Each row of a before or after table is a point. One or more steps were done to the points. Then noise was added and the rows were shuffled. The steps act on columns, c1 being the first. Name the steps. A step turns or swaps two columns, mirrors them in a line or flattens them onto one, adds a multiple of one to another, or multiplies or shifts one. Angles are multiples of 10 degrees, from the lower column toward the higher: turns from -170 to 170, lines from 10 to 170 but not 90. Use the fewest steps. Two steps may share a column if one is a turn and the other turns, adds or multiplies; they go together, in the order done. Otherwise the lowest column goes first.
In the rows, 128 means zero.

Before (14 x 2):
[[104 107]
 [120 122]
 [159  69]
 [104 181]
 [ 98 165]
 [150  96]
 [190  78]
 [105 151]
 [120 189]
 [138 169]
 [192 194]
 [132 105]
 [110 180]
 [190  60]]
After, 14 rows:
[[131 115]
 [181  99]
 [134 182]
 [147 177]
 [190  68]
 [222  77]
 [155 195]
 [220  60]
 [151 114]
 [221 196]
 [125 166]
 [134 153]
 [169 173]
 [160 108]]
Steps: shift c1 by 30

Before (11 x 6):
[[158 101 182 137  65 173]
 [111 167 138  65 164 158]
 [ 92 168 146 140 181 112]
 [116  99  94 190  34 184]
 [103  61 159  97 116  53]
 [ 88 112 171 107  98  88]
 [179 131 162 149  61 160]
 [126 141  99 136 189 115]
 [181 125 111 155  19 186]
 [107 166 123  97 130  54]
 [ 83 157 137 130 158  82]]
After:
[[ 67 171 146 142 136  62]
 [194 100 180 137 110 117]
 [121  60 161  97 104   7]
 [116 166 121  96 114   4]
 [ 76 143 103 135 167  61]
 [191  97  92 191  53 133]
 [ 90 173 139  69 137 108]
 [ 74 159 138 131 115  32]
 [128 107 174 105  79  44]
 [241 120 112 153 101 135]
 [213 131 157 152 123 112]]
Steps: turn c1 and c5 by 50 degrees; shift c6 by -50

Before (9 x 11):
[[ 97 182 132 131 117 110 104 137 152 191 207]
 [149 139 168 119 125 112 163 143  88 110 189]
 [ 75 185 210 137  67  71 141  91 192 136 156]
 [197 115 235  23 110  90 102 164 168 156 193]
 [173 119 104 142 125 125  94 156  91 146  72]
 [120 125 129 147 170  85 160 119 119 176 141]
 [ 92 104 229  91 141  73  45  87 142 184 115]
 [155 148 167 138  65 118 143  94 196  87 201]
 [198 213 103  55  92 155  93 109 142  87  89]]
After:
[[ 92 116 168 110  82 233 201 141  90  65 171]
 [171 126 110 111 105 117 139  94 156 125 196]
 [154 135 155 152  76 161 139 195  93 163  53]
 [150 128 146 148 147 171 120  90 142 136  59]
 [ 77 152 156 116  82 229 122 195  93 132  98]
 [116 126 102  80 191 161 102 124 117 111 101]
 [195 122 183 174  92 224 171 170 163  32  74]
 [199 165 126 206  66  91 153 142 105  98 182]
 [ 98 152 121  79  99 143 178 147 137  91  66]]
Steps: multiply c2 by 0.4; mirror c3 and c6 in the line at 20 degrees; turn c4 and c10 by 130 degrees; add 0.7 times c7 to c5; turn c7 and c11 by -160 degrees; swap c8 and c9

Before, 11 rows:
[[161 116 123 114 137 139 130 155 153 108 110 122 135 111 143 129 120 146
  116 141]
 [152 113 140 117 115 145 128 126 145 128 116 124 156 118  18 150 130 144
  113 165]
 [135 113 142 129 122 147 119 120 135 125 132 135 130 172 136 146  95 126
  142 133]
 [143 120 131 128 132 131 163 219 157 143 110 118 131 149 138 102 111 118
  126 115]
 [141 163 139 118 132 141 123 189 134 115 128 123 127 110 133 148 140 151
  112 118]
 [ 73 155 140 118 120 136 117 110 148 143 124 120 147 138 131 102 119 141
  110 130]
 [162 126 129 141 126 131 128 139 133 133  96 117 150 110 143 139 134 128
  134 120]
 [145 124 139 127 123 142 126 110 139 124 129 128 173 120 129 148  91 143
  106 102]
 [156 126  96 123 135 134 126 111 157 130 112 142 148 109 130 153 131  96
  113 121]
 [  7 175 132 120 136 146 119 120 144 111 111 151 141 110 135 128 121 132
  155 130]
 [123 113 124 128 105 161 132 109 132 130 126 149 161 137 118 134 127 150
  110 117]]
After (11 x 20):
[[136  99 110 130 122 143 128 122 165 125 128 136 120 173 135 144  96 124
  142 135]
 [154  98 120 115 117 145 123 127 176 148 119 124 149 118  18 151 130 146
  112 167]
 [123  98 134 129 105 161 129 111 163 105 126 148 112 135 120 134 125 150
  108 119]
 [ 73 181 113 118 120 138 132 110 177 104 126 121 129 134 129 103 120 143
  111 131]
 [  6 223 122 118 137 147 133 121 173 126 115 150 102 113 135 127 120 132
  156 130]
 [154 123 154 122 135 135 148 112 186 110 114 141 116 108 129 154 130  97
  112 120]
 [142 112 142 129 131 129  97 215 187 112 114 120 136 149 138  99 111 117
  125 114]
 [163 124 129 143 126 130 128 137 164 102 105 117 113 110 144 137 134 125
  137 118]
 [147 119 116 128 124 144 124 112 169  96 128 128  95 121 128 150  90 141
  105 102]
 [141 198 116 119 133 140 126 191 162 135 129 122 119 110 132 148 138 151
  113 119]
 [160 104 135 117 135 138 129 153 184 130 118 123 105 112 141 131 117 147
  117 141]]
Steps: multiply c2 by 2; turn c3 and c7 by -150 degrees; shift c9 by 30; add 0.5 times c15 to c13; turn c10 and c13 by 130 degrees; multiply c11 by 0.7
